Each row is a point. Each table stands for the endless flat space through its points: a line for two points, a plane for three, and so on. Write the one point that lies in both, or say that there is none.
(in the rows, 128 means zero)

First (2 x 3):
[[146  96 104]
 [128  92 108]]
Second (2 x 3):
[[139  76 118]
 [143  85 110]]
They share: no point

First (3 x 6):
[[147 169  89 119 129 172]
 [120 165  91 135 130 157]
 [126 163  98 134 141 157]]
Second (3 x 6):
[[176 179 117 116 151 195]
 [170 170 112 116 148 189]
 [173 143 104 119 118 192]]
They share: no point

First (2 x 11):
[[109 104 127 138 100 103 163 162  97 109 104]
 [137 104 135 146 100 107 143 138 121  85 132]]
Second (2 x 11):
[[134 105 130 150 107 111 162 155 120 101 116]
 [112 103 132 134  93  99 144 145  98  93 120]]
They share: [123 104 131 142 100 105 153 150 109  97 118]

First (3 x 14):
[[102 130 103 117 105 143 158  84 154 106 110 128 135 101]
 [ 76 100 141 141 105 195 146 122 142  88 152 178 175 109]
 [ 93 125 115 108 130 131 130  96 161  94  93 123 140 123]]
Second (3 x 14):
[[ 89 115 104 138  97 141 148  78 153 104 102 131 150 103]
 [105 131 112 112 117 151 156 104 164 103 126 136 146 118]
 [ 85 115 114 128 103 151 144  84 142  97 104 138 142  96]]
They share: [ 95 123 113 120 110 151 150  94 153 100 115 137 144 107]

First (3 x 24):
[[168 109 117  79 113 137 162 174 166 189 133  78 159  95 129 170 148 133
  177 156 111  84 147  99]
 [152 113 126 112 134 110 154 168 160 159 156  85 150  81 127 169 147 140
  163 153 145  98 135  90]
 [155  92 108 112 116 119 178 168 151 168 132 118 159 114 160 163 132 155
  151 171 124 119 162  81]]
Second (3 x 24):
[[175 107  98 122 119 104 148 139 130 151 173 114 182 115 137 177 144 126
  130 151 141 118 119  80]
 [131 105 142 102 137 122 176 197 184 173 123  78 124  69 139 157 140 164
  188 167 135  92 169  94]
 [109  87 153  87 167 152 197 158 186 206 124  51 163 106 113 131 126 165
  160 146 136  67 190  99]]
They share: [153 106 120 112 128 113 162 168 157 162 148  96 153  92 138 167 142 145
 159 159 138 105 144  87]

First (3 x 24):
[[101 121  88 135 161 127 150 106 146 146 152 127 125 129 150 117 103 154
  116 121 131 117 119 126]
 [ 90 118  87 122 150 149 144  93 120 145 124 113 121 129 147 113  93 132
  123 120 114 122 127 126]
 [121 103  98 157 145 117 168  98 148 162 156 159  99 129 156 145  95 158
  124 113 121  85 141 144]]
Second (3 x 24):
[[ 95 125 103 171 158 165 131  65 112 147 145 109 138 114 137 118 118 112
  153 130  89 108 154 147]
 [115 121  81 149 140 121 189 111 156 149 137 155  80 152 139 150 100 156
  113  90 109 110 150 123]
 [107  81 101 113 136 129 145  91 116 169 129 143 108 116 175 126  64 148
  121 130 133  82 118 147]]
They share: [107 107  94 141 143 135 158  92 130 156 136 139 105 129 152 133  91 142
 126 115 113  99 139 138]

First (3 x 24):
[[121  63 112  94  98 146 178  52 142 131  80 133  84  89 139 138 109 114
  107 132 101 126 197  67]
 [129  69 133 113 108 137 171  72 151 111  87 120  94  93 130 163 135 114
  102 125 107 134 177  98]
 [105 107 140 147 106 136 143 117 145 101 129 131 106 109 108 186 162  93
  138 146 117 110 153 152]]
Second (3 x 24):
[[ 93  93 117 139  82 159 145  72 123 129 119 138  98 101 134 155 137  88
  132 157  95 122 151 138]
 [138  87 165 112 121 123 175  93 141 108  77 120  95 119 119 149 122 133
  147 151 107 101 187 135]
 [ 83  93  99 145  78 163 137  78 133 125 137 142 100  89 130 173 153  72
  114 143 103 132 145 122]]
They share: [113  89 131 127 104 139 157  92 145 111 109 130  98 101 120 169 143 102
 124 139 111 118 169 120]

First (3 x 24):
[[124 176 135 160 138 126 107 193 143  78 121  89 130 154 108 163 107 106
  132  74 175  94 134  95]
 [112 156 146 168 121 132 116 187 126  97 116  99 128 155 117 165 124 109
  142  81 170 108 132 110]
 [116 172 133 180 128 114 125 213 137  84 119  73 114 176 118 175 101 112
  116  68 185  94 154 113]]
Second (4 x 24):
[[ 97 150 151 156 108 195  50 194 120 137  68 130 110 130 119 126 125  87
  165  57 182 126 116 105]
 [ 96 143 153 155 122 179  84 173 107 112 105  90 149 100 132 148 145  80
  179  65 187 146 108  87]
 [ 90 137 150 161 113 194  54 197 107 133  78 120 125 124 123 127 136  89
  179  56 181 131 126 111]
 [141 182 157 132 118 135 102 142 160  97 106 156 120 150  91 154 117 109
  133 109 142  92  82  83]]
They share: [116 151 154 147 125 150  98 159 125  99 116 124 147 128 109 151 140 103
 167  92 155 115 106  95]

First (3 x 24):
[[130  80 101 170 171 152 127 157  95 117  96  93  98  87 129 102  89  98
  142 106 169 116 145  92]
 [130  87  91 148 155 172 120 162  89 129  69  59  58 114 120  86  89 124
  129 123 156 140 175 108]
 [130 120 133 130 143 136 111 117 107  81  72  89  70 123 153  98  89  94
  162 138 141  92 157 132]]
Second (4 x 24):
[[154  79 119 170 143 133 113 167  99 119  89 109  69  85 125 105  81  75
  112 108 151 119 164 102]
 [114  97  97 127 170 160 129 129 103 114  90  72 114 125 136  78  85 140
  194 134 173  85 140 111]
 [140  87  94 153 183 164 131 113  95 137 109  99  74  99 146 113 124  91
  169 124 144 102 142  99]
 [142  49 155 143 152 160  89 149  75  68 116 130 114  97 140 120  63  78
  172 138 139  95 200 111]]
They share: no point

First (2 x 24):
[[132 154 166 132 137 126 103 117 129  99 131 176 163  92 108 142 148 178
  137 101 163 131 119 144]
 [ 87 109 141 117 187 121 133  97  94  69 136 156 148 132  98  97 198 128
  147  66 138  96 144 104]]
Second (5 x 24):
[[149 133 171 142 207  65  88 127 128  28 139 156 178 128 128 138 144 153
  167 112 135 121 150 123]
 [151 115 149 156 191  73  84 141 136  16 153 142 172 132 122 142 148 157
  159 124 131 119 138 103]
 [148 138 147 108 145 124  99  84 103 107 155 162 199  91 128  78 175 141
  159  61 113 184 124 113]
 [116 118 134 140 141 132 111 123 123  75 147 154 151 112  98 128 172 162
  133  99 149 115 117 108]
 [125 172 181 112 194 115 110  61 118 100 117 192 181 103 118 100 147 137
  145  73 143 142 139 144]]
They share: [114 136 156 126 157 124 115 109 115  87 133 168 157 108 104 124 168 158
 141  87 153 117 129 128]

First (4 x 24):
[[183  87 158 103 152 171 175 212  93 168 160 170  75 127 153 116 184 111
  117 117 150 146 167  79]
 [168  68 141 140 162 189 176 198  98 161 135 165 112 111 150  97 196  66
   97 119 147 148 171 101]
 [146 121 146 141 163 140 148 140  99 179 124 151  69 105  53 166 110 164
  137 165 193 123 168  80]
 [122  95 121 149 162 146 132 130 136 171 119 147 116  79  71 143 146 107
  139 160 163 148 152 127]]
Second (4 x 24):
[[125  70 167 126 181 150 144 176  67 153 134 124  77 143  94  96 143  86
  106 119 179 141 148  84]
 [122  51 198 104 197 184 149 146 111 141 157 127  56 151  82 131 157 102
  103 157 161 107 170 122]
 [162  79 179 107 196 216 156 156 144 171 145 165 102 105  73 141 148 127
  143 192 167  88 180 131]
 [178 120 102 162 143 160 164 181 109 192 110 182 133  66 112 128 155 115
  138 141 170 154 165  87]]
They share: [152  91 139 141 162 164 158 166 106 169 129 157  98 103 103 129 158 107
 119 142 165 140 166  99]

First (3 x 24):
[[148 129 167  73 130 183 143 108 130 165 131 126 112 167 179  77 146 132
  137  97 131  80 133 112]
 [102 149 149 115 144 143 181  96 120 139 143 168  92 105 135  83  94 156
  159  89  91 150 109 178]
 [126 119 140 124 132 149 187  96 126 106 134 141  86  99 147 101 118 165
  153 119  70 135 100 169]]
Second (4 x 24):
[[128  91 135 111 145 204 190 105  97 128 143 112  71 121 132  64 121 130
  111 137  82 133  76 123]
 [157 142 172  98 114 123 144  97 167 133 114 147 129 140 204 127 143 164
  181  94 110  68 159 165]
 [134 156 136  83 110 168 152 126 126 116 160 132 120 134 165  64 187 183
  142  60 105  96 132  92]
 [140 114 141 129 126 160 176 116 133 121 142 126 118 115 171  81 138 142
  140 102  87  76 128 131]]
They share: [141 119 152 100 129 167 166 102 129 130 131 129  98 132 165  92 136 150
 144 113  97 105 115 139]

First (5 x 24):
[[107 151 138 125 180 142 152 103 164 201  93 180 136  98  89 169 154 154
  141 160 191  51 145  71]
 [115 136 170 111 113 164 167  98 152 124 124 189 160 117 109 180 174 160
   81 155 166 114 168 107]
 [ 89 130 158 111 143 170 129 100 126 158 112 185 128 111  79 146 130 158
  135 171 172  98 164 109]
 [100 135 157  98 129 184 129 115 132 139 109 178 136 129  74 163 135 165
  130 161 172 104 155 116]
 [117 131 138  75 125 192 127 133 119 146  83 130 146 143  64 184 104 169
  156 130 171  86 125 116]]
Second (6 x 24):
[[120 126 156 101 135 143 146 104 109 144  79 132 163  95 103 170 150 141
  108 143 188 101 154  86]
 [ 80  98 182  73  97 137 185  86 117 175  93 134 174 127 122 159 104 145
   97 141 190 104 134 100]
 [ 79 106 179  85  76 127 173  73 124 198 106 137 125 113 115 166 127 180
   79 121 195  90 184 116]
 [ 87 112 170 104 103 124 140  71 130 174 107 125 123  95  90 195 174 176
   68 123 191  79 189 113]
 [ 82 124 180 100 101 155 170 117 100 150 116 205 159 139 118 141  67 154
  121 174 166  94 138 104]
 [123  98 146  80  93 176 222  41 158 218 117 131 135  95 138 133 124 174
  128  99 149 133 193 127]]
They share: [107 121 159 108 125 157 157  91 123 151 110 161 152 105 103 165 133 154
 113 148 162  99 160 105]
